Each row is a point. Each copy is the shape, with its points in the same order, stretched, turned, moved and blurred by noise. Is it also mirrored, or only turned?
In the rows, 128 means zero.

Shape:
[[164 104 103]
 [ 94 130  98]
 [133 182  93]
 [125  97 126]
 [ 81 119 144]
 [166 183 156]]
Copy 1:
[[163 105 126]
 [133 132 175]
 [159 181 128]
 [125  90 143]
 [ 90 107 161]
 [123 164  62]]
Copy 1 is: mirrored
Copy 2 (6 x 3):
[[126 171  78]
 [152 108 129]
 [ 76  82 117]
 [157 165 117]
 [170 135 162]
 [ 32 133 133]]
Copy 2 is: only turned
Copy 3 (6 x 3):
[[140 159 171]
 [ 79 126 132]
 [100 181  90]
 [126 126 159]
 [ 92  99 111]
 [183 184  44]]
Copy 3 is: mirrored
Copy 4, 6 rows:
[[161 142 144]
 [148  97 104]
 [157 146  72]
 [128 114 146]
 [ 97  90 123]
 [ 95 180  94]]
Copy 4 is: only turned

Shape, 10 rows:
[[115  85  82 115]
 [161 154 105 182]
 [166 136 131 129]
 [148  98  86 108]
 [ 54 121  81 101]
 [136 202 152 119]
 [159 167 144 135]
 [136 115 130 148]
 [ 71 120 134 124]
 [125 107 112 101]]
Copy 1, 10 rows:
[[ 96 138  94 109]
 [ 88 113 186  98]
 [132  86 144  99]
 [103 110 109  87]
 [138 212  82 133]
 [203 133 167 119]
 [151  99 172 114]
 [102 108 130 126]
 [138 162  92 162]
 [130 118  97 116]]
Copy 1 is: mirrored
Copy 2:
[[136 228  88 152]
 [124  96 131 205]
 [170 114 106 161]
 [159 191  70 168]
 [ 60 219  74  91]
 [128  46 101 102]
 [160  80 116 144]
 [153 152 152 157]
 [ 95 183 135  79]
 [149 188  88 128]]
Copy 2 is: mirrored
Copy 3, 10 rows:
[[195 122 113 150]
 [118 156 150 135]
 [132 114 138 115]
 [195 126 121 132]
 [165 131  65 123]
 [ 72 121 121  92]
 [ 98 114 141 112]
 [132 119 120 147]
 [122 106  74 139]
 [168 110 117 133]]
Copy 3 is: only turned

Shape (12 x 8):
[[111 178 132 131 124 102 147 100]
 [141 102 153 177 166 102 146 146]
 [129 150 118 166 157 108 170 169]
 [163 146 146 117 147 141 159 169]
 [110 104  52  93 106 116 168  94]
 [141 107  67  98  80 118 118 160]
 [112  78 143 118  70 125  87 176]
 [110  82 153 153 134 180 122 100]
 [150 120 155 138  84 171 115 124]
 [146 146 146 143 160 100 127  98]
 [148 112  87  86 156 180  87 135]
 [121 163  81 185  88 157  98 122]]
Copy 1:
[[159 150 122 131 119 115  64 128]
 [126 179 143 155  61 151 145 102]
 [126 159 153 151  40 105 117 129]
 [ 86 133 176 115  94 106 108 112]
 [190 118  93  58 125 132 138 166]
 [148  67 135 122 124  94 142 134]
 [119  45 118 171 133 143 122 145]
 [146 161 129 122 175 198 139 167]
 [133 106 173 138 176 159  94 140]
 [139 184 145 140 122 133 111  88]
 [113 140 151 114 214  90 185 138]
 [194 143 174 189 164 117 111 167]]
Copy 1 is: only turned
Copy 2 (12 x 8):
[[122  92 112 139 167 134 135  93]
 [163 215 163 157 149 134  78 127]
 [134 175 135 157 203 121 125 146]
 [146 184 107 104 168  94 114 158]
 [162  38 158 162 104  83 200 163]
 [114  60 102 150  92 101 124 189]
 [ 73 118 114 102  99 103  39 153]
 [137 182 187  94  88 120 120 130]
 [ 83 161  98  76  73 108 121 115]
 [168 147 133 152 130 153 102 109]
 [169 101 139 101  75 134 125 222]
 [ 53 101  96 120  96 169 146 149]]
Copy 2 is: only turned

Shape, 17 rows:
[[142  87  76 116 136 249 130 146 143  65  79]
 [147 132 122 106 135 125 127 149 103 158 140]
 [131 130  75 158 131 140 137  98  96 144 145]
 [110 135 168 131  66 118 183 152 179 131 138]
 [143 138 164 107 134 160 109  64  99 123  99]
 [151 131 113 124 135 113 131 122 164 128  99]
 [155 120 155 105 147 108 129 134 196 183 146]
 [164 125 157 132  89 136 122 136 133 174 140]
 [153  79 114  99 130 103 106 135  99  69 124]
 [158 100 148 110 117 111 150  83 215 149 121]
 [138 116 150 106 134 114 111 101 104 182  99]
 [141 120 166 138 139 118 118 105 156 135 137]
 [140 134 167 125 122 110 147 122 122 121 136]
 [ 79 132  87 144 124 110 134 147 135 181 116]
 [100  93 148 155 145 119 186 154  98 172 143]
 [135 125 162 143  97 118 103 154 114 142 117]
 [129 122 157 101  87 172 109 131 177 135 143]]
Copy 1 (17 x 11):
[[217  73 159 127  54  55 110 203 211 148 129]
 [ 92 127 100 143 144 109 141 127 116 112 146]
 [168 111 129 153 138 132 154  96  87 131 154]
 [123 192  75  93 155 109 180 129 149 209  76]
 [135 141 211 101 133 118  90 124 132  95 173]
 [130 109 103  95 133 151 126 108 172 115 136]
 [ 68  98 114 111 176 124 160  99 184 115 106]
 [113 161 108 121 153  99 144  89 135 119 106]
 [102 104 117 122  65 124 111 110  99 146 151]
 [124  88 153  79 134 120 164  71 190 141 102]
 [ 91 117 155 104 182 112  99  95 117  92 165]
 [121 120 153 109 158 138 128  96 130 125 106]
 [ 95 165 130 115 148 134 131 112 118 149 128]
 [145 100  64 116 210 131 161 105  96 150 124]
 [ 90 141  95 155 214 114 136  92  98 209 118]
 [112 160 103  99 153 119 103  99 100 114 106]
 [141 122 141  79 123  65 161 149 157 139  71]]
Copy 1 is: mirrored
Copy 2, 17 rows:
[[169  30 154  59 146  96 160 137 126  30  69]
 [134 173 115 120 136 115  99 140 113 144 127]
 [157 177 153  85 142  70 120 106 136 116 121]
 [146 148  89  83  57 162 156 135  82 148 186]
 [135 154 138 157 124 146 131 136 161  81 111]
 [124 131 146 123 107 106 153 159 137 122 145]
 [ 89 153  88 165 122 117 133 146 115 141 165]
 [148 172  77 141 120 121 122 123 124 155 144]
 [136 103 179 128 135 108 110 109 155 134  97]
 [ 85 126 105 145  85 106 165 129 154 117 150]
 [116 188  99 136 148 134 117 130 165 156 124]
 [120 152 122 163 124 126 144 120 126 129 151]
 [135 169 130 134  93 145 140 126 109 144 130]
 [132 180 115  63 147 115 131 142 117 143 192]
 [115 211  91  58 138 147 138  86  77 183 115]
 [155 158 106 142 135 152 133 134 123 158 157]
 [144 100  87 142 110 142 124 135 118  96 174]]
Copy 2 is: mirrored
Copy 3:
[[116 116 137  29  77 205 176 199 178 217  72]
 [126 112 121  95 112 100 132 150 107 124 140]
 [121  89  82 129 105 102 102 159 153 159 122]
 [ 66 129  98 114 179 138 102 124  70  59  64]
 [156 125 156 175 124 146 165 113 166 179  97]
 [126 131  98 114 145 131 157 125  96 173  96]
 [ 79 148 102 136 146 103 193 116  64 116  90]
 [ 72 159 127 140 123  94 107 134 112 105  72]
 [187 117  96  98  67 138 158 103 131 131 116]
 [ 99 144  77 164 163 115 206 113  69 142  19]
 [148 129 140 161 121 125 143 127  94 155 104]
 [ 93 123 105 178 133 127 159  75 105 139  95]
 [117 103 125 137 147 113 128  91 117 111 107]
 [112 114  75 119 128 146  89 162  60 139 145]
 [ 94  30 133 119 120 120  97 123  76  97 118]
 [101 151 132 140 107 128  89 107 107 121 107]
 [ 76 174 110 124 119 145 153 142 122 101  64]]
Copy 3 is: only turned
Copy 4, 17 rows:
[[119 120 122 222 218 136  67  53 108 128 175]
 [159 138 118 120 153 130 118 158 134 147 143]
 [149 153  96 157 143 204 124 141 111 171 156]
 [177  60 161 122  99 162 137 131 114 142  63]
 [ 86 151 124 109 146 133 117 118 115 178  91]
 [144 134 120 147 111 102  99 141 111 114 116]
 [161  79 112 122  87  92  84 155 137 150  93]
 [158 107 151 132 133 143 101 155 133 195  92]
 [132 153 145 133 164 104 121 166  82  97 179]
 [144  79 115 132  80  96  98 139  87 156  66]
 [149 159 122  98 135 124  77 138 125 176 116]
 [111  98 143 126  93 114  95 152 131 159 107]
 [132 117 153 115 107 127 141 146 131 154 100]
 [196 131 102 128 130 189  75 139 133 110 154]
 [199 104 162 115 112 184 106 103 142 184 164]
 [131 124 172 125 135 135  82 155 144 140 114]
 [122  54 131 131 148 122  90 135 124 156  85]]
Copy 4 is: mirrored

Shape (15 x 12):
[[ 75 126  91 132 125 110 112  93 115 143  87 131]
 [195 159 143  94 148 136 114 154 148 124 138 143]
 [ 63 109 100 152  81 170 165 127 106 115 107  75]
 [127 149 148 204  89 189 144 105 158 125 125  86]
 [109 151 145 141 171 120 135 123 116 106 149 136]
 [152 156  93 152 150 101 149 101  98 134 153 105]
 [127 118 100 152 126 200 113 102 127 116 131  93]
 [175 100 180 126 170 112 100  93  51 137  84 148]
 [107 150 133 175 145 140 161 178 143 161 108 118]
 [159 174 131 122 125 164 185 103 107  62 163 113]
 [148  85 202 173 110 133 119 142  94 126 133 110]
 [112  95  97 155 159  74 159  97 151 144 138 120]
 [187 129  83 148 157 138 152 123 104 158 102 182]
 [ 99 141 130 116 134 132  90  95 111 156 151 162]
 [133 137 145  99 130 178 161  84  83 124 133 101]]
Copy 1, 15 rows:
[[160 100 172  69 124 150 139 125 103 134  72 110]
 [ 70 181  81 177 147 177  74 138 123 131 125 112]
 [168  84 164  74 140  53 207 102 127 150 130  77]
 [174 123 119 124 115  86 189 182  88  68 168  29]
 [157 180 139 108 118 187 109  99 142 116 172 108]
 [178 165 125  86 165 135  51 167 124 136  93  95]
 [194 130  93  97  95 111 159 113  95 127  99  57]
 [153 170 144 127 127 234  39 114  13 222 141 109]
 [ 86 125 135  64 154 138 150 136 162 124 171  82]
 [163 193 112 168 142  87 104  75 121  97 145  95]
 [148 143 130 149 143 173 131 172  70 183 218  93]
 [182  66 104  63 170 166  70 150 146 112 131 140]
 [134 138  89  83 201 177  56 129  65 136  82 145]
 [158 170 137  96  94 183 142 149  86 139 114 156]
 [160 148 121 121  94  94 123  90  72 170 138 106]]
Copy 1 is: only turned
Copy 2 (15 x 12):
[[112 102 122 136 148 132 122 141 158 112 139  74]
 [150 122 159  80 158 117 138 146 125 161 113 200]
 [155 148 163 181  73 139 121 143 112 116 140  95]
 [110  87 221 158  98 142 128 159  65  97 131 161]
 [105 101 143  94 112 196 126 143 142 145 137 147]
 [ 88  88 106  87 103 149 147 129 116 103 109 137]
 [113 141 192 149  94 107 127 147 127  95 138 156]
 [ 75 136  92  19 127 119  94 164 123 136 171 135]
 [120  93 136 167 127 177 147 172  81 141 132 157]
 [157 118 182  57  71 166 120 160 123 135  90 183]
 [ 97 160 154  98  93 146 112 123  71 149 180 140]
 [ 85 132  90 111 153 173 128 120 123  79 128 107]
 [ 80 132 106  87 152 127 134 205 116 123  86 159]
 [ 91  90 162 121 137 137  94 115 176 152 129 123]
 [148 122 154  80  74 118  72 144 129 127 121 170]]
Copy 2 is: mirrored

Shape, 15 rows:
[[134 136 125 153  70 168 115 146  90 128 134 105]
 [116  84 146 107  89 167 124 127  74 152 170 156]
 [177  91 171 133 121  76 126  79 116 145  97 131]
 [116 114 141 120 110 135 102 154  60 145 126 114]
 [113 105 119 114  86 182 141 145  92  95 106 138]
 [127 127 160 145 136  66 165  87  79 109 146 133]
 [ 99 117  92 138 148 157 125  87  67 147 135 125]
 [171 117 125 136 161 129 142 191 148  87 135 105]
 [155 148  71 143 116 136 146 198 155 138 134 143]
 [116 140 173  99 120 151 129 113 107 153 124 127]
 [111  96 180 165 136  81 139  82 143 117 139 105]
 [126 134  71  99  99 128 152 191 136 124 124  94]
 [114 110  89 147 110 124 136 226 147 128  93 125]
 [171  64 210 137 134 130 202  80  89 154 153  84]
 [142 148 102 154 140 155 187 204 120 140 113 133]]
Copy 1, 15 rows:
[[122 150 117  58 126 130 176  71 106  95 102 125]
 [133 126 150  58 153  98 112  84  98  97  79  95]
 [ 90  95 159 169 201 139 123  83 192 101 138 117]
 [122 119 142 104 127 111 129  59  88  77 136  87]
 [106 132 120 107 141 121 161 113  75  99  94 110]
 [143 122 167 170 175 114 130 113 160  47 114 118]
 [106 149 144 110 130 102 110 113  80  61 147 141]
 [150 119 129 164 115 176 110  97  92 156 133 133]
 [147 116 115  90  86 200 126 125 110 155 140 139]
 [113 116 153 127 144  67 145  96 129 100 121  99]
 [108 156 163 191 146 127 110 114 176  83  92 134]
 [129 136 156 119  98 194 137 138  85 165 157 105]
 [115 111 124 137  60 209 119 113  92 133 131 115]
 [121 102 243 136 215  87 118  65 139  91  80 147]
 [145  83 145 115  86 156 142 107  83 107 130 151]]
Copy 1 is: only turned
Copy 2:
[[102 180 135 108  96 121 153 130 135  33 137 146]
 [152 118 127 127  65 128  93 136 164  20 159 131]
 [164  83  89 107 197 179 187 138 149 140 145 146]
 [111 156 141 129  90 127 144 158 148  70 203 115]
 [133 170 116 169  97 104 118 137 110  54 126 169]
 [157 130 180 115 187 146 142 166 199 178 129 134]
 [182 142 180 165 100 111 134 129 127  88 160  87]
 [ 48 105 113  98 188  85 110 113 110 105 121 144]
 [102 158  80  72 122  26 118  65 126  98 106 106]
 [138 122 116 121  52 154 124 139 129 128 171 162]
 [149  82 159  94 194 211 133 178 133 147 102 128]
 [104 187  78 142 104  76 111  80 156 101 131 110]
 [101 180  75  88 137  64 117 117  85  86 127  98]
 [168 102 142  64 186 227 107 112 166  85 137 181]
 [117 198 108  51 120  36 105  76 103 114 128 138]]
Copy 2 is: only turned
